Each row of a before or after table is a point. The points were changed in one or more steps. Then noise was added and the rows were shuffled. The steps act on columns, c1 being the first. What was done? A step turns or swaps two columns, mirrors them in a line or flattens them onto one, adds a multiple of one to another, or multiplies or shifts one. Angles are multiples of 10 degrees, from the lower column toward the higher: turns from -170 to 170, lines from 10 to 170 but not 90. Use the fewest steps. Two steps may share a column if one is a turn and the other turns, adds or multiplies; they go together, in the order done. Otherwise the lowest column goes first.
(in the rows, 128 means zero)

Before:
[[154 152 112]
 [121 131 129]
 [111 110 134]
 [131 123 217]
 [170 116 178]
 [112 154 110]
 [120 141 145]
 [118 118 103]
 [111 141 205]
 [119 110 125]
 [161 139 159]
 [107 156 122]]
After (12 x 3):
[[126  76 120]
 [203 167 113]
 [110 206 111]
 [124 212 109]
 [114 203 159]
 [102  97 120]
 [136  76 112]
 [132 138 120]
 [155 163 163]
 [145 169 117]
 [216 109 132]
 [183  92 171]]
Steps: swap c1 and c3; multiply c2 by 3

Before:
[[150 144 173 111]
 [128 143 126 159]
 [177 151  70 145]
 [141 171 150 166]
 [160 168  92 132]
 [131 151 110 166]
 [101  81 104 106]
 [155  98 144 199]
 [152 120 141 103]]
After, 9 rows:
[[185  98  99  77]
 [117  81  34 160]
 [121 168 153  97]
 [ 96 121 131 114]
 [157 143 150 118]
 [162 150 144 111]
 [159 172 214 103]
 [128 150 105  77]
 [105 143 198 113]]
Steps: turn c1 and c4 by -110 degrees; add 1.5 times c2 to c3

Before (8 x 6):
[[ 86 125 167  98 143 143]
 [203 193 141 189 143 109]
 [148 144 126 189 121 165]
 [170 175 162 159 116 167]
 [132 101 137 117 106 135]
 [132 175 132 113 123 127]
 [117 149 169 139 108 136]
 [193 133 111  83 172  86]]
After (8 x 6):
[[117 119 151 189 141 145]
 [ 92  91 218  85 102 110]
 [ 74 106 128 159 168 147]
 [121 165 122 115 123 131]
 [ 70  73 193 190 167 119]
 [135 116  40 102 116 136]
 [109 130  67 140 157 133]
 [122 104 126 109 169 132]]
Steps: turn c1 and c3 by 140 degrees; multiply c3 by 1.6; turn c2 and c5 by 130 degrees; multiply c6 by 0.4

Before, 12 rows:
[[157 163 159  88 165  99 153 159]
 [ 65 160 107  81 141 102 133  90]
 [136 109 146  74 171 148 145 169]
 [ 96 137 140 134 113 110  73 127]
 [112 102 137  88 177 130  90 173]
 [125 126 127  70 145 122  83 113]
 [142 118 100  85 119 117 100  91]
 [109 125 129 115 188  87  70 130]
 [ 67 157 175 164 128 168 129  87]
 [100 108 121 157 104 153  64 154]
 [ 87 186 128 107 112 168 102 126]
 [116 153 131 162 182 108  93 128]]
After:
[[126 133 115  85 110 107 101  92]
 [ 91  78 154 157 142 176  62 156]
 [161  84 156  87 168 134  89 172]
 [141 121 151  69 141 116  80 113]
 [167 138 151 161 165  88  96 128]
 [109  96 104  80 189  75 134  92]
 [ 95  96 175 163 180 205 129  85]
 [100 104 167 133 144  91  73 126]
 [169 107 158 115 174  44  69 131]
 [170 114 139  76 144 167 146 167]
 [176 188 143  90 121  69 151 160]
 [ 94 147 141 107 155 207 102 127]]
Steps: add 1 times c1 to c2; turn c1 and c5 by -60 degrees; add -0.5 times c7 to c3; multiply c6 by 2

Before, 8 rows:
[[ 95 108 152  94 160 135 170 153 112]
 [147 101 150  96  83 127  93  92 124]
 [155 107  64  99 102  97 128 115 104]
 [129 193 168 125  85 146 105 123 173]
 [147  85 161 107 200  70 169 128 124]
 [176 124 151 158 192 144 103  87 142]
 [155  93 163 149 151 115 139  79  89]
 [182 146 145  91 115 144 173  89 155]]
After:
[[ 72 143 156 161  93 112 115 156 111]
 [127 125 167 121 205 108  45 127 174]
 [183  98  64 164 127 146  70 113 105]
 [177 130 167 112  82 141  82  80  95]
 [156 168 161 167  55 179 108 126 122]
 [160  77 150 160 128 117  30  92 121]
 [210 125 144 156 153 102 110  91 153]
 [210 186 148  92  91 122  41  88 146]]
Steps: multiply c1 by 1.6; mirror c2 and c5 in the line at 30 degrees; turn c4 and c6 by 160 degrees; shift c7 by -60

Before:
[[ 87 148 118 200 176 164  93  91  71 183 122]
 [134 115 125 118 149 150 144 112 140 171 123]
 [111 103 145 114 149 126 147 122 116  96 114]
 [101 148  63 160 124 151  90  71  76 138  59]
 [ 43 185  62 156 142  94  81  78  99 155  71]
 [122 154 118 140  85  98 146  74 107 116 102]
 [140 102 186 119 115 101 103 152 185 108 107]
 [128  61 153 117 108 126 120 158 150 130 169]]
After (8 x 11):
[[101 158  60 156 126 150  89  69  84 139  58]
 [110 105 143 112 146 128 147 118 130  96 115]
 [ 45 184  59 158 143  97  83  80 109 152  71]
 [140 114 125 120 146 147 141 110 150 175 126]
 [ 84 147 120 197 176 168  90  93  82 187 125]
 [131  65 156 121 105 124 118 156 163 132 169]
 [138 101 188 118 114 102 110 154 195 108 108]
 [122 156 118 138  85  99 150  78 119 117 102]]
Steps: shift c9 by 10

Before (8 x 12):
[[178 213 138 128 124 101 113  55  81  64 156 112]
 [161 108 140 119 156  85 142 159 154 156  95 147]
 [154  92 133 133 132 128 152 125 162 160  64 117]
 [167 151 142 123 107 124 158 156 138 129  84 138]
 [117 103  71  82 126 155 135 154 161 119 118 102]
 [163  95 134 150 123 114 124 157 166 107  97 130]
 [122 173 144 117 129 130 123  77  58  56 116 157]
 [127 131 132 124 157 170 139 146 145 120 125 115]]
After (8 x 12):
[[ 64 160 148 135 104 121 156 146 134 115 120 139]
 [ 61 117 133 162 137 128 155  94 164 126 149 121]
 [ 80 142 132 119 123 112 122  88 169  96 119 132]
 [123 150  68  68 129 158 134  95 162 250 143 109]
 [ 80 152 144 157 153  85 152 105 150 129 119 143]
 [125 150 137 123 160 169 139 131 143 118 136 111]
 [128  85 138  66 125 132 127 182  60  94 136 160]
 [118  80 143  74 122 100 115 223  79  91  68 106]]
Steps: turn c1 and c11 by -130 degrees; mirror c2 and c8 in the line at 40 degrees; add 1.5 times c3 to c4; turn c4 and c10 by -70 degrees

Before (10 x 14):
[[ 54 190 100 182 113 109  86 107 137 119 133 167 155 149]
 [104 143 127 154 106 184 134  91 108 100 150 132 155 123]
 [105 143  63 128  91 184  86  93 108 136  87 120 154  88]
 [110 152 106 200 104 100 145 124 176 149 167 114 148 126]
 [115 178 116 155 151 175 166  98  99 146 109 137  74 158]
 [114 113  85 174 161 183 141 136 160 142 179 142  81 145]
 [130  93 131 184 135 141  80 112 126  78 154 123  81 162]
 [ 69 136 140 196  82 102 171 180 142 103  89 138 126 138]
 [119 100 117 110 167 155 114 112 120  92 171 158  98  74]
 [ 97 115  91 164 171 134 171 118 136  87 145 190 152  79]]
After (10 x 14):
[[137 140  69 130  69 180 122 102 204 157  79 119 120 149]
 [ 89  61 108 162 150 132 163 119 160 164 119 190 164 169]
 [106  44 136 199  79  97 139 120  97 153 131 107 101 157]
 [131 128 143 108 151 151 128 106 187  99 142 151 167 168]
 [112 113 119 181  97 109 149 111 117 153 117 170 135 118]
 [155  11 140 186 117 141 100 112 122  94 142 121 186  98]
 [117  46 130 173 145 181 140 139  82  75 134 141 121 139]
 [111 105 138 158  92 187 142  93 186 160 132 130 141 124]
 [ 71  34 111 196  65  99 175 178  59 131 121 140 155 132]
 [105 137 114 152 131 178 148 101 165  77 113 137 119  86]]
Steps: flatten c1 and c7 onto the line at 140 degrees; add -1.5 times c4 to c2; flatten c3 and c11 onto the line at 40 degrees; shift c5 by -20; turn c9 and c14 by 140 degrees; add -1 times c8 to c9; turn c10 and c13 by -100 degrees

Before:
[[ 66 132 220  80  88  64 152 156 132  66 122 116  77 129 180 213 118 154]
 [145 189 132 142 146 102 126 133 151 130  98 124 156 105 116 106 144  96]
 [186 140 162 114 182  94 119  89 127 132 111 170 175 109 138  66 104 145]
 [180 131 180 158 133 126 128  93 112 147 147 137 146 116 118 105  98  79]
 [147 156 156 152 152 116 130  84 181 142 138 186 154 160 139 130 123 118]
 [130 149 146 161 156 161 135  83 134 129 144 157 144  73 153  96 154 134]
 [138 171 135 145 131 127 154 103  96  99 121 145 123 151 109 126 112 159]
 [111  96 152 143 142 131 130 145 130 118  92 171 153 136 127 100 106 113]
 [ 65 105 159  95  72  80  87  90 137 108  96  84 101 135 183 210  82 166]
 [140 130 143 146 173 119 143 142 151 136 167 115 166 118 114 130 109 155]
 [144 176 174 162 189 149 115 111 150 181 121 158 109 109  95  72 107 138]
 [125  76 190  87  42  86 132 142 154  92  70  88  70 145 185 239 138 195]]
After, 12 rows:
[[ 68 133 218  81  90 190 152 154 143  64 122 116  77 128 181 213 119 154]
 [186 139 162 112 182 126  90 123 126  93 111 173 176 109 138  69 104 144]
 [111  97 150 142 142 137 143 105 104 131  91 172 151 137 129 100 107 112]
 [ 65 105 161  94  72 147  98 209 184  79  95  85 101 134 183 208  83 167]
 [141 128 143 147 173 120 126 134 103 121 167 115 167 118 111 131 107 156]
 [146 190 131 141 147 127  91 126  98 103  97 125 155 107 117 106 142  98]
 [146 157 158 153 152 113 178 199 117 115 137 186 154 161 141 131 123 118]
 [178 130 180 158 133 110 110 130 152 126 148 136 146 115 116 104  98  79]
 [127  75 187  86  41 164 157 194 149  87  70  89  72 144 185 239 140 194]
 [137 170 136 145 129 156 188 127 167 127 121 144 124 151 112 126 111 160]
 [143 177 173 160 190  76  86 125  97 148 123 160 111 108  97  71 109 137]
 [130 151 144 160 157 127  53 150 138 162 142 156 142  71 154  96 154 135]]
Steps: turn c6 and c10 by 90 degrees; add 1.5 times c14 to c7; add -0.7 times c16 to c8; turn c8 and c9 by -140 degrees

Before:
[[146 141 112 140 151  99  71 122 120 136 144  94 129 176 102 143 127 138
   79 163]
 [ 89  49  86 125  82 157 117 106  69 120 150 156 138 165 154 120  69 106
   97 123]
 [138  72  92 165 111 172 122  49  81 172 112 130 193  93 168  75 144 154
  169 106]
 [120  88  61 183  78 142 127  86  83 129 120 125 121 144 166 120 113  80
  106  77]
 [118 158 107  94 151 135 121 147 132  91 142  89 169 129 114 102 134 181
   99  93]
 [187 161 172 171 119 152 179 122 116 177  78 164 199 110 153  56 137 159
  169  79]
 [180 125 137 172 164 176 168 137  93 147 130 184 166  84 164  97 162 175
  176  59]
 [141 133 112 132  99 108  81 117 146  97 183 133 160 122 128 141 101 121
   89 108]
 [119 168 116  78 143  69  99 127  83 107 176 106 180 172 141 153 137 145
   84 114]
 [166 120 115 137 111 144 159 154 162 170 149 179 140 132 151  79 182 117
  188  66]
 [106 162  65 153 109 116 116 125 115 136 199 111 123 159 140 133  82  78
  108 163]
 [142  79  71 153  95 147 136  78  81 111 112 150 148 115 186  90 138 106
  101 163]]
After (12 x 20):
[[187 186 128 170 119 130 125 124 178 179 157 164 204 114 155  56 133 170
  169  76]
 [118 123 100  78 145  61  80 124  78 107 101 106 183 169 139 152 138 123
   87 114]
 [142 111 118 154  94  97 175  78 176 109 122 150 147 113 187  91 136  79
  102 165]
 [ 91  79 116 127  82  91 191 102 164 121  81 162 132 166 153 120  69  84
   95 123]
 [119 132  66  96 150 135  98 145 124  92 114  89 169 131 118 102 129 141
   97  93]
 [137  95  80 165 114 111 175  50 193 171 110 127 190  96 171  76 143 112
  170 107]
 [183 160  86 172 164 120 150 135 179 149  98 185 170  84 163  96 162 151
  173  62]
 [123 108 112 185  79  95 161  90 164 132 112 125 118 144 165 121 112  32
  101  77]
 [142  91 119 133 101 137 101 120  77  93  95 132 158 123 129 140 100 106
   90 107]
 [111 135 132 150 111 110  94 124  89 136  70 110 120 160 141 133  81  58
  109 163]
 [143  86 120 145 152 108  88 119 101 134 124  98 131 175 100 145 127 131
   77 162]
 [166 151 116 136 112 166 151 155 114 169 110 178 141 129 153  77 182  96
  189  69]]
Steps: turn c2 and c7 by -60 degrees; add 0.3 times c20 to c3; turn c3 and c18 by 50 degrees; turn c6 and c9 by -60 degrees; turn c9 and c11 by 150 degrees

Before, 14 rows:
[[ 85  90 143  88  89 108  92 138 123 108 134 144  77 113 110 133  86 100
  127 120 133 117 122 126]
 [167 113 111 155 115 111 123 155 126 155 150 144  80  96  89 182 150  73
  117 153 181 159 133 162]
 [135 136 192 113 125 191 162  77 149 173 139 103 112 151 114 113 157 130
   76 135 147 161 116 118]
 [149  88 109 148 111 114 146  85 163 106 135 185 158 101 139 120 184 111
  120 169  98 146 121 133]
 [180 110 146 168 158 103 101  90  85 156 139  95 133 136 139  96 143 113
  108 168 152 134 145  90]
 [126  77  99  84 104 148 113 100 115 106 130 115 122 107 113 108 129 119
  140 133  41 119 144 141]
 [113   7 163 164  99 116 179 148 127 155 132 182 133  96  91  82 215 106
  100 101 119 149 145 155]
 [157  80 144 142 131 181 136  83 133  98 129 143 154 165 113 131 130  96
  167  99  99 113 106 159]
 [120  95 157 108 134 108 107 134  42  85 134  85 102  80 110 179 164 132
   82 127  87  97 158 155]
 [ 93  57 108 165  55 111  87 109 144 154 160  92  18 114  92 127 156 134
  113 148 132 113 107 111]
 [192  93 130 137 125 161 106  70 172 139 139 139 133 125 113 165 149  96
  114 151 110 142 166 169]
 [149  90 153 134 147 193 112  95 144 142 114 116  82 150 111 187 151 126
  172 107 123 103 136  95]
 [145 151 186 159 134 130 109  95  89 136 109 134 129 120 104 108 159  69
  110 134  66 139 127 180]
 [156 104 120 167 137 134  96 131 129 121 112 139  95 115 127 126  74 147
  135 116 190 140 100 116]]
After, 14 rows:
[[170 136 161 141 116 113 119 157 126 155 142 137  54 124 156 184 155 188
  115 153 132 158 133 160]
 [157  83 145 138 131 182 136  79 133 100 117 114 168 166 132 128 133 163
  163 100 137 111 104 156]
 [ 88 107 152 172  92 110  92 138 124 105 169 112  93 139 131 135  87 127
  123 122 133 117 117 123]
 [126 107 132 171 103 147 116  98 117 105 174 159 191 144 140 109 128 108
  140 133 157 118 147 142]
 [ 92  98 156  96  56 108  88 111 147 151 213 174  61 161 120 128 150 150
  112 150 155 114 110 110]
 [147  97 154 123 148 191 109  98 145 139 171 122 109 156 107 187 147 132
  174 108 122 103 133  91]
 [114  76 174 117  95 117 179 149 124 157 126  82 138 173 156  84 216 166
  100  98 134 152 143 156]
 [147 116 114 123 112 113 149  86 164 107 116 103 165 138 184 121 183 152
  119 168 144 144 115 131]
 [142 145 175 141 136 130 109  99  87 134 160  87 183 112 100 107 155 192
  109 132 125 138 133 182]
 [196 106 141 139 122 160 107  71 172 137 130 121 143 142 142 164 146 158
  114 152 140 143 168 173]
 [156 120 126  88 136 133  90 129 125 119 132 124  66 133 137 126  71 142
  133 116  93 140  99 114]
 [138 125 164 141 127 191 161  76 151 174 130  98  99 134  77 112 153 113
   77 132 131 159 115 123]
 [118 137 159 141 133 104 104 134  43  83 171 137 144 125  83 182 164 112
   81 126 147 100 155 149]
 [176 116 123 104 157 105 100  87  83 156 114 138 108 139  90  98 146 169
  111 168 130 139 146  91]]
Steps: flatten c2 and c14 onto the line at 140 degrees; turn c3 and c15 by 70 degrees; turn c12 and c15 by 130 degrees; turn c4 and c18 by 140 degrees; turn c11 and c21 by 110 degrees; turn c11 and c13 by 60 degrees

Before:
[[102 124 125 130  79 208 111 121 146 116 132 114 132 143 120  92 141 109
  166 123 107 155 194 155 148 123 176 120 128 172 185 127]
 [118  70 121 155 141 107 123 137 139  77 129 154 110  95  53 177 123 151
  112 122 162  89 134 112 101  94 151 127 167 118 140 166]
 [155  83  84 125 102 121 121 163 117  33 100 140 116 152  94 180 115 130
  112 124 146  95 165 102 103  86 110 142 147 109  95 156]
 [132 113  99 134 137 101 120 105 107  62  96 102  83 138  93 192 138 161
  106 149 194 134 154 148 113  81 139 116 155 135 114 148]
 [102  73 171 120 128  98 131 109 145 101  94 144  97 147 123 169 127 145
  140 119  45 132 172 235  88 152 185 100 123 112  56  69]
 [159 139 134 131  67 184 146 114 126 119 141  97 127 114 100  52 138 139
  178 119 126 157 124 120 161 164 125 110 129 173 161  89]
 [167  97 114 109 143 136 127 123 122  91 123  87 120 105  81 193 124 168
  136 114 159  88 206 102  76  98 142 135 169 130 109 140]
 [112 131 122 157  57 149 116 122 129 130 179  86 111 104 160  88 111 101
  195 106 103 172 147 118 122 119 129 117 129 208 168 109]
 [100 121 135 149  70 206 107 170 115 154 157  65 148 106 153  88 103 114
  179 131 149 163 135 132 178 138 135 134 148 150 168  78]
 [137 139 165 126  82 202 117 131 100 134 191  87 106 145 134  67 130  79
  185 109 125 139 132 153 125 110 136  76 144 138 179  88]
 [110 113  90 100 150 113  84 129 102  68 134 130 110 131 102 154 125 178
  101 119 130 108 160  70 126  94 157 114 145 124 124 123]
 [113  81 102  89 119 102  96 118  97  87  98 150 125 105  39 209 114 153
  109 110 176  96 179 118 109  69 113  99 117 130  77 159]]
After:
[[155 137 134 132 130 180 148 152 125 114 142  96 119 113 102 247 114 138
  178 115 126 160 125 109  61 167 126 147 143 172 160  92]
 [171 100 107 104 181 135 128 160 122 150 122  83 118 104  82  47  89 115
  136 109 162  87 209 174 174  98 138 154 137 128 107 139]
 [134 139 164 124 161 203 118 178 102  74 190  86 106 143 139 205 179 138
  179 104 127 140 130  89  98 113 133 150 139 142 180  88]
 [160  78  84 127 176 122 123 201 117 188 100 142 110 148  93  65 129 117
  108 125 147  95 170 169 121  86 106 205 130 113  97 157]
 [131 114  96 135 150 102 121 142 106 154 100 103  86 140  92  23  91 136
  107 148 198 132 158 128 147  77 134 188 143 131 113 148]
 [116  79 100  84 143 101  94 161  99 123  98 154 126 106  39  11 101 109
  107 112 177  97 180 165 126  67 111 179 106 134  77 160]
 [102  72 174 122 155  98 129 151 145 119  96 141  98 144 127  10 112 128
  143 122  45 132 177  41 144 153 185 165 106 114  53  68]
 [100 127 124 130 144 207 115 161 149 127 130 107 132 147 116 166 141 146
  164 124 105 157 194  90  75 123 175 138 135 172 184 128]
 [112 116  92 101 124 108  85 170 104 148 131 133 105 131 102 125  77 115
   94 122 124 114 159 193 151  96 155 190 145 126 125 126]
 [116  68 117 158 165 107 123 179 140 152 131 151 106  90  53  65 103 121
  113 119 164  88 136 157 161  94 152 171 143 120 140 163]
 [102 124 137 151 128 205 112 207 112 115 162  65 145 103 148 185 144 110
  175 131 150 161 136 111  64 135 137 101 171 151 166  80]
 [116 131 122 159 170 147 116 160 130 120 176  86 111 101 162 195 156 116
  196 105 100 175 150 120  70 124 130 130 129 211 168 114]]
Steps: turn c25 and c29 by 30 degrees; turn c5 and c25 by 120 degrees; shift c8 by 40; turn c10 and c28 by -120 degrees; turn c16 and c24 by 160 degrees; multiply c16 by 1.6; turn c17 and c18 by 100 degrees
